Each point is reached from the start by the listed moves, each made once or not at all, plus a little noise. Say if it took an odd or an even number of moves. Then give how often each move was made.

Moves:
(1): [ -1 -35  55]
(2): [ 50 -47 -23]
Start: [  3 -11 -12]
Points:
[  3 -46  41] => odd (1, 0)
[ 54 -58 -32] => odd (0, 1)
[  2 -11 -14] => even (0, 0)

Moves:
(1): [-3 28 29 27]
(2): [ 14  12 -22 -24]
(3): [-22  -2   7 -16]
(4): [ -8  22 -19  38]
Start: [ 15 -11   2  10]
Points:
[-17  36  19  60] => odd (1, 0, 1, 1)
[-5 50 -3 36] => even (1, 1, 1, 1)
[ 30   1 -19 -16] => odd (0, 1, 0, 0)
[ -8 -12   9  -6] => odd (0, 0, 1, 0)
[  8   1 -13 -31] => even (0, 1, 1, 0)

Moves:
(1): [ 2  7 -1  1 12  6  8  4  1]
(2): [-21 -24  16 -17  20  11  10  -5   4]
(3): [ 25 -12  10  14   4   5  24 -19  -7]
(4): [ -7   2 -11  -7  13  10 -13   0  -3]
(5): [  0 -15 -13   1  10 -10  -7 -12   2]
(6): [ -6  -3   5 -10 -11  -7   0  -2  -4]
(7): [ -5   1   4  -3   6   4 -12  15  -4]
(8): [ -8  -2 -10   2  -3  -8  -7 -14  -6]
Start: [12  7 -3 -2  9  6  6 -9 11]
Points:
[ 23 -20 -13  -4  26   5  10 -42   0] => even (0, 0, 1, 1, 1, 1, 0, 0)
[-16 -12   3 -17  38  14  17 -22   9] => odd (1, 1, 0, 0, 0, 0, 0, 1)
[-21 -24  -8 -35  52  17   5 -22  12] => odd (1, 1, 0, 1, 1, 1, 0, 0)
[  0 -49   5 -13  29  -3  25 -60   1] => odd (0, 1, 1, 0, 1, 1, 0, 1)
[ -8 -24   0 -17  51  12  18 -20  18] => odd (1, 1, 0, 0, 1, 0, 0, 0)

Moves:
(1): [-12  14  -2   5   1  -3 -10  11   9  -5   7  -1]
(2): [  4  18 -16  10  -7 -14   0  -6  17   0 -22  20]
(3): [  4   4  -2   9  -3 -29  -7  -5  10 -13  15  -3]
(4): [ -4 -10  23  -3 -13  -5  28  10   8 -23 -30  10]
(5): [ 10   0   3  -2 -12 -12   3  23  21   1   5  10]
(6): [ -9  10  -5  -4   0  -6  32 -11   1  28  14 -15]
(7): [-13   1   3   2  15  19 -20  -6  16  -8 -17   1]
(8): [-30 -11 -11  15  18 -24   9   1   1 -10  17  -8]
(9): [  7  17 -12   8 -11   3  -8 -30  -8  21 -37 -10]
(10): [-18 -16   8 -13  21   1   2 -22 -12   3 -25  -9]
(11): [  9  -3  13   0  -8   8 -24  -4   4   4 -12  14]
Start: [-10   1  -2   9   2   3   9  -1  16   1  -6  -1]
Points:
[-42 -17   8  31   3 -54  39   5  35 -46  -3  -3] => odd (0, 0, 1, 1, 0, 0, 0, 1, 0, 0, 0)
[-10  14   8  18 -10 -28 -36 -30  41  10 -51   1] => even (1, 0, 1, 0, 1, 0, 0, 0, 1, 1, 1)
[-51  43 -40  58  17 -46 -29 -36  60 -15 -43   0] => even (1, 1, 1, 0, 0, 0, 1, 1, 1, 0, 0)
[-38  -2   5   4  22 -26  18 -23  53  13 -11 -18] => odd (0, 0, 1, 0, 1, 1, 1, 0, 0, 1, 0)
[-53  -3   8  35   5 -58  28  16  44 -52   3  -2] => even (1, 0, 1, 1, 0, 0, 0, 1, 0, 0, 0)
[-36   7 -17  32  12 -11  -6 -14  48   6 -38  -7] => even (0, 0, 0, 0, 1, 0, 1, 1, 1, 0, 0)

Moves:
(1): [  8   4  -6  -6   5  20  -4   0  -5  10  -9 -21  -3  -8]
(2): [ -1   2 -16  30   2 -12 -20   7   3  29  14 -10  18   1]
(3): [ -8  -5 -11 -18 -10   4 -12  -5 -11  -3  -6  17  -2  12]
(4): [-22  10 -10  -7   5  20   2  -1  11 -12  -1   9  -1 -15]
(5): [ -6   7   4  -4   4  -2   5 -10  -8  -3 -12  -9   9  -5]
(6): [ -4 -13   7   5  -1  11  16 -13  -3  -4  -1  13  10  -6]
(7): [ 12 -12   1  -9   3   8  15 -20  15  -7  -2 -15   5  -2]
(8): [ -3  27  -4 -14 -10  17  -2  -6  10   3   9  13   2  10]
(9): [  6  -5  12  -9   8 -13  -2  -1   5   6  -7  11  -3  -2]
(10): [  5   5   5  -5   1  -3  -5   5 -12   0  10  -6   2  -9]
(11): [  9  -2  -4  22  16 -22  -3 -12   4   9   6 -15 -11   1]
(12): [-12   9  -1 -10  -9  -3   1   8  -1   7   0  -5  -7 -16]
(13): [-19   0   4   9  -1   6  -5  -2  11   3   3   4   0   2]
(14): [  0  -9   0   0  15 -16  11  -1   3   6  -2  -6  -7   8]
Start: [  1   0   8   5   3  15   2  10  -8  -2   7  11 -11  -3]
Points:
[-31  27   3 -41  13  59  10 -47   8   6  -4   8  -9 -42] => even (1, 0, 1, 1, 1, 1, 1, 1, 1, 1, 1, 1, 1, 0)
[-16  32 -17  -7  26  39 -26 -36  16  33  12 -11   6 -18] => odd (1, 1, 1, 1, 1, 0, 1, 1, 1, 1, 1, 0, 1, 0)
[-60  17 -26   9  -9  30 -31  18   4  21  17  25  -3 -19] => odd (0, 1, 1, 1, 0, 0, 0, 0, 0, 0, 0, 1, 1, 0)
[ 21  18 -11   9  34  -4   0 -17  28  60  16 -37 -15 -11] => even (1, 1, 0, 0, 0, 0, 1, 1, 1, 0, 1, 1, 0, 1)
[ -7  22 -33 -23  13  54 -13 -13   6  24  21  -6   3  -7] => even (1, 1, 1, 1, 0, 0, 1, 1, 0, 1, 0, 0, 0, 1)
[ -6   9   9 -17  12  11  -2 -48  17   7  -1  16 -10  12] => odd (0, 0, 1, 0, 1, 0, 1, 1, 1, 0, 1, 0, 1, 0)
